Each row is a point. Two turns around zero, p and q, are shown by what they do to some points. Where does a point land after both, in the order given? Backwards means that the second turn is done in reverse. Each puzzle has new turns, and all numbers are rounded.
In the rows, zero is written as 128.

Turn p:
[170 141] -> [137  85]
[ 95 135] -> [138 160]
[119 108] -> [109 139]
Turn q:
[173 119] -> [170 111]
[ 99 145] -> [103 150]
[112 121] -> [111 124]
Where do these land?
p, then q backwards: [128 128] -> [128 128]
p, then q: [124  91] -> [ 94 142]
q, then p: [ 82 140] -> [153 169]
q, then p backwards: [136 149] -> [108 138]
p, then q: [170 131] -> [119  87]

Turn p:
[101 145 102 132] -> [114 156 140 152]
[181 147 151 109] -> [113  75 143 100]
[120 140 137 146] -> [141 137 147 127]
[113  75 165  74] -> [160  85  68 158]
[120 135 109 150] -> [122 156 138 124]
[138 148 124 143] -> [120 133 151 116]
[123 106 108 142] -> [127 154 109 120]
Turn q:
[137  96 139 132] -> [118 111 125  99]
[129 129 102 109] -> [132 154 110 127]
[121 147 163 132] -> [119 117 163 143]
[145 118  94 103] -> [138 161 103 108]
[126 127 103 102] -> [125 159 110 126]
[105  89 136 147] -> [100  93 108 119]
[133 191 159 170] -> [164 101 177 175]
Where do these land?
p, then q: [107 170 150 101] -> [121  73 139 114]
q, then p backwards: [137 100 128 136] -> [155 115 133 127]
q, then p: [118 131  66 167] -> [ 81 164 113  85]
p, then q backwards: [147 117 146 175] -> [181 117 126 117]
p, then q backwards: [153 123 109 110] -> [109  97 132 126]
q, then p backwards: [113 122 147  99] -> [136 148  97 132]
p, then q backwards: [121 133 150 107] -> [121 138 132 157]

Turn p:
[118 138 138 120 127 102 151 142 154] -> [114 145 134 130  99 109 131 129 155]
[101 113 143 114 140 110 105 149 132] -> [140 108 115 110 118  92 123 142 143]
[120 153 109 109 153 141 141 132 148] -> [120 134 157 126 116 109 160 121 114]
[158 167 132 187 125  99  94  83  55] -> [ 94  74 140 153 153 201  84 177 113]
[158  70 148 182 126 203 131 119 137] -> [196 136  95 165 131 161 105  76  85]
[148 121 117 102 129 144 124 152 146] -> [144 140 135 136 151 103 149 111 137]
[113 157 124 128  92 162 142 124 147] -> [103 129 125 120 119 146 152  78 129]
[123 168 142 128 145 170 152 149 123] -> [135 111 139 147 102 145 182 114 125]
[111  68 110 120 122 100 127 124 124] -> [137 159  93 102 139 103  99 150 119]
[118 127 111 120 118  95 136 149 132] -> [102 143 115 128 128 103 130 144 144]
[153 149 126  99 115 103 145 100  90] -> [110 145 151 112 151 168 135 162 150]
[117 106 135 129 144 107  87 113 148] -> [140 110 137 109 129  97  86 132 123]
Turn q:
[127 163 150  94 143 178 143  95 110] -> [149 133 102 143 137  95 147  71  94]
[153 146 132 128 165 144 181 120 121] -> [132 140 130 148  97  72 151 111 131]
[152 131 132  88 162 102 126 138  91] -> [131  76 108 120 114  91 139 147 111]
[ 84 102  91 165 137 127 101 129 159] -> [102 128 180 155 138 178 108 134 131]
[124 150 109 141 105  99 111 125 139] -> [126 134 140 105 131 136  84 137 128]
[148 120 174 171  95 115 107 104 151] -> [151 184 107 118 113 168 119 159 116]
[137  85  97 174 116 163 118 168 117] -> [139 127 184 114 130 166 172 135 165]
[ 98 152 120 106 104  95 165 151 129] -> [113 122 113 126 158  93  90 130 168]
[163 115 154 130 125 101 109 134 119] -> [139 125 107 106 110 135 137 169 118]
[143 126 129  96  96 135 118 159 152] -> [ 97 131 108  85 148 136 141 125 138]
[126 109 107 131 131 121 156 103 120] -> [132 117 129 149  99 129 118 113 152]
[ 80 137 141 111 157 158 104 110 129] -> [125 118 128 168 164 137 131 103  86]
Where do these land?
q, then p: [120 130 121 121 152 146 144 123  81] -> [141 159 127 146 128 143  88 143 130]
q, then p: [ 97 163 176 161 107 108 112 156 168] -> [118  68 158 156 118  99 173 153 127]
q, then p: [146 132 117 107 178 110 130  95 114] -> [114 135  78 120 150 146  96 144 136]
q, then p: [131 131  96  81 125 133 135 136 116] -> [139 155 125  88 127 113 102 136 116]
q, then p: [150 154 150 160  96 159 131 152 176] -> [100 109 179 117 103 137 178 131 149]
p, then q backwards: [140 124 133 107 134 136 104 106 101] -> [119 131 125 136 111 127  94 150 106]
p, then q: [132 139 159 184  63 103 111 159 162] -> [106 148 166 146 119 207  83 112 112]
p, then q backwards: [110  86 114 120 166 126 103 135 119] -> [143 167 157 124 140 105 116 135  95]
p, then q: [165 138 118 133 115 127 168 147 128] -> [136 172 159 141 134 107 118 120 125]
q, then p: [ 99 122  96 139 136 124 115  96 127] -> [152  99 116 125 134 149 100 109 116]
q, then p: [119  91 128  94 137 136 154 102 117] -> [112 159 108 131 127 133 100 109  90]

Turn p:
[129 132 122 149 123 141 116 114 116 114 106 130] -> [119 125 141 136 117 121 142 103 126 142 109 124]
[118 113 100 121 125 161 109 145 128 124 112 111] -> [132 120 155 131 158 114 121 124 112 124  93 131]
[134 129 144  99 116 161 111 129 106 123 111 129] -> [134 101 134 116 155 118 126 113 149 145 114 105]
[150 113 123 140 129 126  90 142 114 137 128 134] -> [142 102 132 116 130 113 134 104 114 130 132 156]
[143 106 163 146 114 122 143 122 140 153 127 128] -> [110 135 133 116 135 146 131 127 125 155 169 140]
[134 144 118 116 119 120 154 103 149 119 163 128] -> [137 155 128 128 107 157 110 142 157 111 130 128]
[111 155 112 110 107 107 181 118 145 136 146 166] -> [147 153 110 151 104 156 132 185 159 138 127 126]
[101 134 134 137 131 122 156 125 126 129 168 146] -> [122 162 103 116 120 132 145 155 148 118 129 138]
[125  92 137 134 141  84 158 118 130 117 143 145] -> [124 159 128 124  98 101 126 153 132 128 172 136]
[138 128 136 128 161 149  96 133 139 135 102 122] -> [102  85 137 118 132 124 122 117 106 120 118 123]
[149 129 125 143 147 129 120 162 116 114 114 105] -> [134 113 141 136 140 118 148 106 101 100 138 119]
[113 138 123 126 124 130  83 154 134 102 110 107] -> [122 109 120 160 153 106 116  98 118 109 107 132]
[119 149 126 115 125 112 147 100 121 162 134 113] -> [141 147 103 115 115 157 111 138 116 145 125 108]
Turn q:
[118 176 114 111 103 159 148 140 119 145 132 139] -> [133 164 132 149 147  89 135 119 131 163 125 150]
[161 117 122 135 112 107 132 140 150 117 157 130] -> [107 148 109 131 110 155 102 112 110 122 136 124]
[110 111 123 129 111 111 135 121 121 173 107 106] -> [123 138 120  99 148 103 139 138 140 120 125  85]
[148 174 111 181 146 117 146 141 114 123 131 129] -> [112 128  95 108 129 136 136 110 123 151  82 172]
[117 106 127 119 117 136 133 110 122 111 135 145] -> [129 111 129 152 129 134 123 142 123 142 144 112]
[105 113 131 120 113 121 118 139 132 107 126 114] -> [114 121 128 136 116 116 114 150 140 110 143 125]
[117 123 125 142 142 124 104 116 150 120 114 136] -> [150 105 120 133 110 127 126 128 127 108 114 123]
[153 140 122 133 136 155 126 127 126 146 121  85] -> [150 158 121 102 137 142 143 126 159 128 130 143]
[135 106 143 110 113 117  97 137 126 130 177 136] -> [124 134 128 127 130 135 105 131  87 109 176 129]
[132 119 104 129 141 116 104 139 126 110 116 143] -> [124 121 121 142 105 136 148 141 111 106 117 133]
[112 119 121 122 184 149 148 103 140 148 109 119] -> [157 108 144 136 166 145 151 115 159 113 102 115]
[129 106 161 133 125 125 152 144 129 116 108 129] -> [108 121 160 117 120 139 107 143 139 136 115 115]
[147 174 146 110 152 122 124 107 114 106 143 142] -> [129 104 142 131 119 132 146  85 119 148 146 167]
[108 107 142 119  98 132 123 128 122 140 117 140] -> [131 129 142 128 127 105 118 153 119 135 139 100]
Where do these land?
q, then p: [132 117 117 141 125 133 101 133 131 123 119 141] -> [152 126 141 141 140 125 145 117 131 131 131 127]
p, then q: [122 123 122 141 141 139 140 149 143 106 131 134] -> [107 108 137 134 124 126 107 132 134 132 112 140]
q, then p backwards: [123 155 124 129 125 134 130 121 115 223 126 140] -> [103  96 123 130 120 150 127 151  52 134 129  88]
q, then p backwards: [145 125 117 139 128 124 116 145 141 109 144 112] -> [124 142 127 137 132 111 126 119 150 134 156 125]
q, then p backwards: [139 120 179  88 119 139 125 130 123 129 171 140] -> [170  82 139 129 117 112 136 130 152 137 113  92]
p, then q: [133 146 121 138 117 117 139 148  31 111 118 135] -> [ 88 154 104 105 132 165 153  75 162 158 124 100]
p, then q: [134 132 135 141 119 137 138 111 134 147 111 122] -> [147 135 136 119 153 116 129 136 134 138 132 126]
q, then p backwards: [138 114 113 121 142 132 128 138 130 135 112 123] -> [126 142 118 136 131 142 149 132 127 120 137 126]
q, then p backwards: [122 112 113 125 116 121 133  96 143 115 141 128] -> [132 156 151 112 123 106 128 129 129 122 113 124]
q, then p: [137 119 132 120 116 109 125 150 142 110 122 139] -> [124 141 112 144 145 121 132 107 140 141 117 131]
p, then q: [123 154 119 105 121 131 131  73 143 117 118 131] -> [165 151 117 112 102  99 117 144 150 117 131 117]
p, then q backwards: [ 97 118 136 136 137 135 126 151 144 115 131  97] -> [110 123 112 116 131 112 140 160 128 148 153 128]
p, then q: [117 129 136 140 158 114 131 118 144 123 118 122] -> [114 118 113 132 132 103 124 151 131 130 140 135]

Turn p:
[133  78 143  93 105 155 165 148 104  93 149  94 109  98] -> [172 116 144 157 140 143 194 139 111 143 149  92 155 154]
[142 148 151 166 117  97 157 121 141 146 114 153 132 141] -> [ 98 126 157 139 122 120  85 117 152 155 118 120 132 101]
[123 172 104 123 147  79 119 127 109 114 102 166 158 124] -> [116  97 122 124 170  88  81 106 142 107 112 155 116 134]
[108 148 128 167 167 101  77 143  92 130  87 130 156 147] -> [ 90 137  83 129 166 101 117 132 177 104 129 163  99 103]
[141 149 125 146  95  99  93 129 138 123  91 133 156 126] -> [113 139 107 138 141 123 100  67 144 132 132 137 107 121]
[104 132 149  82 135 161 125 160 122 131 123 101  95 120] -> [145 170 141 128 135 134 159 154 131 106 145 130 146 176]
[157 144 137 127 107 158 149  88 115 126 135 142 131 118] -> [164 122 131 137 116 142  97 128 125 123 114  83 132 117]
[ 80 139  75 157 164 142 109 170 131 151 114 118 140 123] -> [102 142 108  89 174 159 136 148 127 115 125 191 130 115]
[176 124 153 124 114 147 148 123 158  96 175 118 112 135] -> [148 124 147 134  97 135 129 142  99 172 142  80  99 146]
[125 107  91 121 178 137 145 115 159 174 119  99 141 144] -> [116 155 138 108 122 118 143 153  73 112 111 162 137  81]
[143  88 129 103 103 159 136 137 122 107 138 130  70 141] -> [182 123 156 130  91 143 169 135 140 136 155 123 128 145]
[ 98 120  86 125 149 126 109 159 111 183 154  83 123 146] -> [ 84 139 137  86 140 152 180 145 113  80 131 150 120 115]
[149 128 150 142 126 103 108 112 137 136 130 178 149 100] -> [108  99 109 171 107 130  83 114 131 131 117 134 123 131]
[128 131 164 128  92 121 137  96 143 103 136 172 159 150] -> [136 113 118 139  98 109 103 102 149 165  80 100 127 142]
[114 113 134 116 120 135 144  93 139 107 151 104  89 108] -> [148 119 123 110 102 124 141 138 108 138 159  99 167 140]
Turn q:
[137 120 165 108 130 136 144 124 112  71 130 116 103 115] -> [ 86 115 124 139 159 117 160  94 140 111 153 113 137 117]
[136  92 156 114 108 122  98 104 120 126 136 119 109 148] -> [140 140 140 125 175 130 158 129 135 144 157 146 114 124]
[116 111 142  66 135 126 104 103 120 137 146  77 143 129] -> [146 145 141  85 136 136 180 113  98 124 170 130 138 153]
[138 101 121  90 164 133 105 127  91 132 114 142 128 135] -> [143 133 132 149 121 115 188 119 109 124 114 141 107 143]
[139 137  73 195 137 119 151 133 136 125 146 119 113 105] -> [107 128 132 128 132 155  85 170 134  85  77 115 136 117]
[173 129 162 130 125 140 122 126 119 159 106  97 166 111] -> [140 174 147 122 141  75 110 111  95 129 135 118 135 137]
[119 142 101 172 115 124 143 198 157 152 159 157 170  93] -> [138 104  80 109 101 117  41 138 123 100  95 147 118 146]
[121 115 133  99 117 116 121 140 125 113  82  92 121 160] -> [146 121 143 135 136 142 149 107 105 145 158  86  99 115]
[124 138  93 141 103 110 146 154 151 168 127 167  98  87] -> [114 101 111 143 124 159  75 139  98 149  87 163 136 129]
[145 119 144 102 146 140 106  97 165  97 132 142 115 170] -> [103 144 159 130 117 137 159 120 170 144 162 143  93 133]
[142 121 134  99 126 102 109 129  97 116 135 121 126 169] -> [147 101 153 128 140 111 168 141 123 127 153 128 106 124]
[112 143 132 176 154 118 197 156 156 168 131 132 133 106] -> [116 142  95 129  84 132  66 135 108 102 110 138 153  75]
[107 104 134 130 118 184 123 107 116 109 128 129 114 159] -> [123 148 103 114 144 131 169 127 169 157 121 108 116 118]
[101 138 166 113 142 124  57 106 105 116 123 128 112 152] -> [155 137 124 164 140 128 177 147 151 145 181 127 134 160]
[132 192  95 156 111 137 173 148 133 158 149 150 133 114] -> [103  99 118 111  90 111  73 164 122 140  89 126 161 122]
[110 140 107 176 110 108 178 114 140 135 131 169 170 101] -> [149 111 129 120 106 131  68 113 159 115  80 144 168 103]
[123 132 117 107 136 137 101 109 134  95 102 118 121 121] -> [120 133 145 143 130 151 152 109 138 133 134 103 126 159]
Where do these land?
q, then p: [119 126 116 162 101 157 132 188 125 108 126 117 108 146] -> [128 138 123  99 136 137 165 130 106 109 182 167 132 119]
p, then q: [120 150 155 103 129  85 143 136 126 123 138 112 122 165] -> [148 114 137 130 119 147 128 125 118 125 186 129 140  97]
q, then p: [145 126  88 132 104  97 135 123 110 127 130 115 105 168] -> [130 149 140 180 133 138 157 159 131 131 153 135 141 139]
p, then q backwards: [169  83 161 104 163 105 113 121  92 142 112 175 143 122] -> [149 141 136 155 176  93 123 161  94 111 111 189 119 134]
q, then p: [142 175 134 139 118 117 131 140 120 119 103 133  95 129] -> [ 83 133 103 132 135 149 158 133 142 136 135 131 134 110]
q, then p: [134 135 119 121 149 164 117 131 184 116  83 107 155 123] -> [128 169 121  75 104 127 117 109 146 110 142  82 129 135]
q, then p: [143 138 139 109 108 123 149  88 135 128 174 142 128 123] -> [117 120 124 153 114 111 124 129 119 130  79 146 147 162]
p, then q backwards: [118 101 119 110 116  80  91 139 153  90 156 158 138 100] -> [119 144 135  64 117 130 111 170 128 116 133 174 126  98]
p, then q: [ 87 121 122  83 119 148  93 148 148 135  90 145 124 131] -> [121 100 168 139  90 108 121 126 175 162 114 130 120 121]
p, then q: [151 130 116 156 192 125 149  96 134 135 119 134 104 157] -> [128  90 101 152 158 124 104 115  89 111 141 159 127 165]
q, then p: [106 158 120 101 129 136 135 146 114  99 139 123 143  83] -> [144 120 109 107 128 101 171 105 122 135  96 121 127 103]
p, then q backwards: [149 194 113 198 184 151 122 132 112 120 118 146 141 157] -> [151 101 123 202  81 134 135 159 167 142 164 125 110 173]
q, then p: [109 137 133 167 135 143 160  85 115 119 128 150 176 101] -> [129 151  98 141 139 103  90  73  96 150 109 133 119 124]
q, then p: [136 108 131 115 115 142 140  99 119 143 158 119 134 125] -> [135 126 144 142 139 103 112 134 115 112 102 137 140 149]
p, then q: [112  95 152 109  98 128 108  98 117 141 142  88 115 120] -> [128 110 147  72 134 130 116 120 139 118 117  91 153 108]
p, then q backwards: [140 107 104 183 102 167 145 154 140 202 152  82 143 104] -> [103  96  98 120 147 114 169  93 161 134 106  79  48 127]
p, then q: [ 93  92 152  84 115 107 112 152 132 129 108 130 102 121] -> [144 108 149 106 103 114 102 126 177 134 129 139 131  84]

Turn p:
[128 150 136 127 151 121 114 161 100 121 141 141  98 132] -> [114 135 135 110  91 139 141 104  98 131 126 142 144 113]
[107 158 155 139 143 117 139 146 115 147 160  95  85 137] -> [111 152 163 102 115 150 138  97 105 153 145 128  94 107]
[128 127  95  88 110 106 133 117 122  97 101 116 133 122] -> [121  93 105 133 147 109 131 137 150 118 152 149 143  95]
[122 153  93  91 118 119 163 156 151 119 111 125 143 131] -> [139  92 137 143 172 128 129 100 131 115 130 131 150  90]
[140  93 125 132 123 124 148 128 167  85 127 129 149 127] -> [111 130 115 162 143 135 114 129 165  96 135 100 145 133]
[135 165 125 100 136 107 119 122 143 119  90 117 107 132] -> [124  96 132 122 125 109  96 115 114 110 145 154 117  98]
[127 133 117 103 129 124 118 162 133 150 112 102 105 120] -> [151 110 139 122 121 138 108 113 119 156 153 134 139 101]
[127 132 125 125 123 138 154 113 144 113  91 152 156 111] -> [129  85 129 154 147 118 131 139 133  98 116 122 129 146]
[104 144 124 150 156 170 131 120 120 116 161 112 117 126] -> [ 88 146 166 119 125 109 140 127 121 157 112 107 130 135]
[ 97 144 156 130 143 107 103 138 100 134 145 109 132 151] -> [127 144 123 104  93 127 147 111 128 144 111 125  94  97]
[146  99 126 163 120 129 114  92 122 164 159 162 128 146] -> [142 185 112 128 133 134 129 153 128 132 105 152 120 175]
[103 126  95 103 112 107 146 136 168 103  99 136 138  80] -> [132  81 117 189 152 106 133 108 138 123 160 126 142 119]
[148  86 154 137 128 159  95 100 127 170 150 161 139 151] -> [151 163 104 104 116 136 106 144 142 144  89 133 125 190]
[156  95 163 130  93 146 122  95 105 135 137 155 140 131] -> [132 135  86  98 132 144 134 159 137 117 121 125 121 183]
[164 115 127 143 136 137 135 103 132 127 139 136 173  98] -> [149 140 137 130 134 103 142 151 149  95 131 108 141 167]
[111 160 124 157 112 127 103 171 123 138 133  97 101 144] -> [129 149 133 124 119 139 121 123  77 159 132 110 118  81]
[131  96 135 157 146 138 140 116 104 139 121 130 132 137] -> [127 140 144 131 111 150 137 164 145 130 111 132 123 145]
Turn q:
[105 140 126 170 143 139 117 126 126 107 113 145 146 126] -> [136 139 135 121 121 163 100 145 149 122 111 125 100 132]
[122  97 145 147 121 130 122 129 108 147 106 121 122 170] -> [135  78 122 106 113 134 133 120 133 124 130 125 118 164]
[170 138 152 110  89  95 111 149 157 110 129 143 148 107] -> [107 118 130 178 148 124 110 170 121 137 152 149 168 123]
[188 104 153 119 137 154 139 129 110 123 123 148 118 142] -> [134 112 162 128 106 142 123 111  93 153 171 123 148 146]
[110 161 152 149 131 146 119 122 107 138 142 141 131 152] -> [ 99 117 119  90 128 158 106 118 135 134 126 125 114 117]
[136 152  51 116 133 144 156 124 112 129 136 118 146 141] -> [163 168 135 115 169 106 113  76 150 122 133 123 130 125]
[186 136 148 119 144  93 127 145 138 125 120  96 125 134] -> [104 136 144 130 126 101 131 149 112 106 175 148 152 157]
[119 102 153 157 105  38 139 126 168 126 124 145 106 111] -> [124 109 113 154  86 117 159 187 169 126 115 186 159 127]
[107 149 147 114 143 138 132 143 119 127  98 139 122 160] -> [125 113 132  86 124 123 110 146 131 130 126  91 134 130]
[109  82 149 127 135 152 132 112 149 121 160 103 124 142] -> [150 102 116 125 116 139 165 124  96 110 139 133  96 103]
[116 136 124 126 120 150 116 103 153 156 108 143 110 119] -> [121 131 121 133 131 160 154 122 136 125 103  97 150 127]
[115 137 147 105 139 100 129 143 135 148 130 140 142 114] -> [113 128 120 120 125 109 117 150 110 125 101 139 154 118]
[113 125  52 123 141 131 113 139 114 111 153 126 104 115] -> [155 177  95 151 118 100 118  90 149 130 127 112 104 121]
[137 105  93 115 143 141 120  97 114 133 136  95 148 112] -> [151 157 123 137 154 123 150  99 100 124 122 138 105 151]
[107 149 156 118  97 143 135 109 115 114 120 137 122 105] -> [104 119 141 129 146 140 140 144 134 169 112 114 117 107]
[105 135 102 135 126 153 142 153 122 132 150 108 133  99] -> [124 141 140 145 135 108 119  99 132 112 105 122  98  99]
Where do these land?
q, then p: [113  80 104 102 142 142 139 108 109 137  83 117 134 136] -> [137 127 143  89 134 162 103 157 149  92 137 154 124 108]
q, then p backwards: [126 124 159 158 149 139 120 139 134 107 141 120 122 139] -> [137 130 161 142 133 108 131 124 115 121 102 110 107 128]
q, then p: [152 144 141 102 113 132  74 161  79 102 137 133 139  43] -> [145 158 142 143  79 128 150 149  65 178 102 147  71  99]
p, then q: [110 156 143  99 136 108 124 116 135 115 121 131 167 137] -> [153 148 130 146 116 118 169 156 141 142 133 134 135 141]
p, then q: [123 149 128 130 137 144 130 127 148 134 147 113 179 134] -> [114 145 144 117 132 111 157 163 123 112 143 134 133 154]
p, then q: [120 136 146 225  91 144 149 133 139 130 120 117 112 102] -> [ 77 109 147  95 101 100 110  91 148 115 150 115  62 130]
q, then p: [142 134 152  92 146 137 154 119 145 126 114 126 113 126] -> [143 114 137 101 129 141 165 115 144 120 139 108 118 119]
p, then q backwards: [109 141 140 132 130 142 142 116 114 147 146 135 125 134] -> [121 126 136 131 132 135 135 101 102 135 118 113 132 115]
q, then p: [111 121  78 129 146 102 151 141 130 137 135 136 118 141] -> [141 128 108 136 150 101 109 125 125  82 148 142 131 122]
p, then q: [165 116 148 138 118  78 143 118 141 141 130 118 118 137] -> [118 157 120 140 121 147 116 122 131 141 172 108 122  93]
p, then q backwards: [117 136 124 119 132 132 143  99 141 112 144 109 113 133] -> [135 162 131 133 113 127 134 135 107 125 133 104 127 123]
q, then p backwards: [172 144  98 125 142 106  95 132 115 140 111 132 122 140] -> [160  99 130 125 124 139 114 116 156 120 162 151 110 105]
q, then p backwards: [134 152 145 121  94 132 146 140 122 121 137 117 132 144] -> [121 140 112 101 122 135 147 118 134 112 119  98 117 123]
p, then q: [110 128 128 125 113 141  92 151 136 145 134 131 116 130] -> [115 132 119 129 145 129 133  94 129 130 113 132 137 160]
p, then q: [116  58  86 123 132 138 118 120 131 124 119 185 111 145] -> [162 112 127 130 137 177  77 118 161  89  97 118 150 140]
